Every row gives one point. Examples show where two turns around zero, p and q, send a point. Write where each new point lands after one turn and then the other. Backwards means that the second turn is done in reverse. Each puzzle has new turns, and all numbers are rounded.

Turn p:
-0.8	-1.8 => 0.1	2.0
4.0	-1.3 => -4.2	-0.2
-3.2	3.1 => 4.1	-1.8
Turn q:
-1.5	2.5 => -1.5	-2.5
-1.3	2.9 => -2.0	-2.5
-2.2	-1.5 => 2.3	-1.3
5.0	0.4 => -2.7	4.3
0.1	-4.3 => 3.8	2.1
Where do these land?
q, then p: -0.9	-0.4 => -0.9	0.3
p, then q backwards: -0.8	6.2 => -6.3	0.0
p, then q: 3.8	-1.7 => 1.7	-3.8
q, then p: -1.7	-1.8 => -2.5	-0.2
p, then q: -0.4	-2.3 => -1.8	-1.4

Turn p:
-2.6	-4.6	1.3 => 1.2	1.9	4.9
3.3	-0.3	-2.8 => 3.0	0.5	-3.1
-2.9	0.5	0.4 => -1.1	-1.8	2.1
2.2	4.4	1.1 => -3.0	-0.7	-4.0
Turn q:
0.3	-3.6	1.2 => 3.6	0.7	-1.1
1.4	1.8	-1.4 => -1.7	0.8	1.9
-1.0	7.4	1.1 => -5.6	-4.5	2.4
0.9	-3.9	0.7 => 3.7	1.4	-0.8
-1.6	-1.7	-1.7 => 0.0	1.7	-2.4
Where do these land?
p, then q: 1.8	4.1	-2.9 => 0.1	5.1	-1.6
p, then q: -5.9	-1.9	2.2 => 3.7	-5.3	-1.2
p, then q backwards: -1.3	-1.8	-1.8 => 1.9	-0.8	2.0
q, then p: 1.3	0.7	1.2 => -0.7	1.7	0.5
q, then p: 4.1	-1.1	1.2 => -2.7	3.0	-1.9

Turn p:
0.0	0.5	5.4	-0.6 => 0.2	2.1	-0.7	5.0
2.1	-3.5	3.0	-0.7 => 0.7	-2.9	-0.9	4.0
-2.5	-0.7	-2.9	-0.7 => -2.6	-0.6	-0.5	-2.8
3.1	-0.7	-6.8	-0.5 => 1.1	-4.2	3.3	-5.2
-1.5	1.9	-4.9	0.2 => -1.1	0.6	1.2	-5.2
0.1	1.6	3.5	-0.7 => 0.2	2.3	0.4	3.1
-1.3	0.9	2.7	3.0 => 1.5	2.7	-2.8	1.1
Turn q:
-0.1	2.8	-6.2	1.7 => -2.2	4.1	-4.5	-2.6
0.3	2.2	2.5	1.3 => 0.7	-2.9	-1.9	0.8
0.6	2.8	1.7	1.1 => 0.9	-2.1	-2.6	0.7
1.0	-9.4	0.7	-1.3 => 0.3	0.4	9.2	-2.7
-1.9	2.3	0.8	-0.6 => -0.8	-0.4	-1.6	2.5
-1.5	-1.2	2.4	-0.4 => -0.6	-1.8	1.9	1.6
1.5	0.4	-1.9	-2.0 => 1.6	2.7	-0.3	-0.2
Where do these land?
p, then q: -0.5	3.1	3.0	-0.3 => 0.0	-1.9	-3.9	0.1
p, then q backwards: -2.0	2.9	-0.9	1.5 => 1.2	-0.6	-3.7	-0.2
q, then p: 0.9	-4.7	-4.6	-4.1 => 0.9	6.1	3.2	3.5
p, then q: -1.3	-3.2	2.3	-0.8 => -3.5	0.5	0.2	-2.2
q, then p: 2.9	1.9	0.2	3.7 => -2.0	-3.9	2.3	-1.1
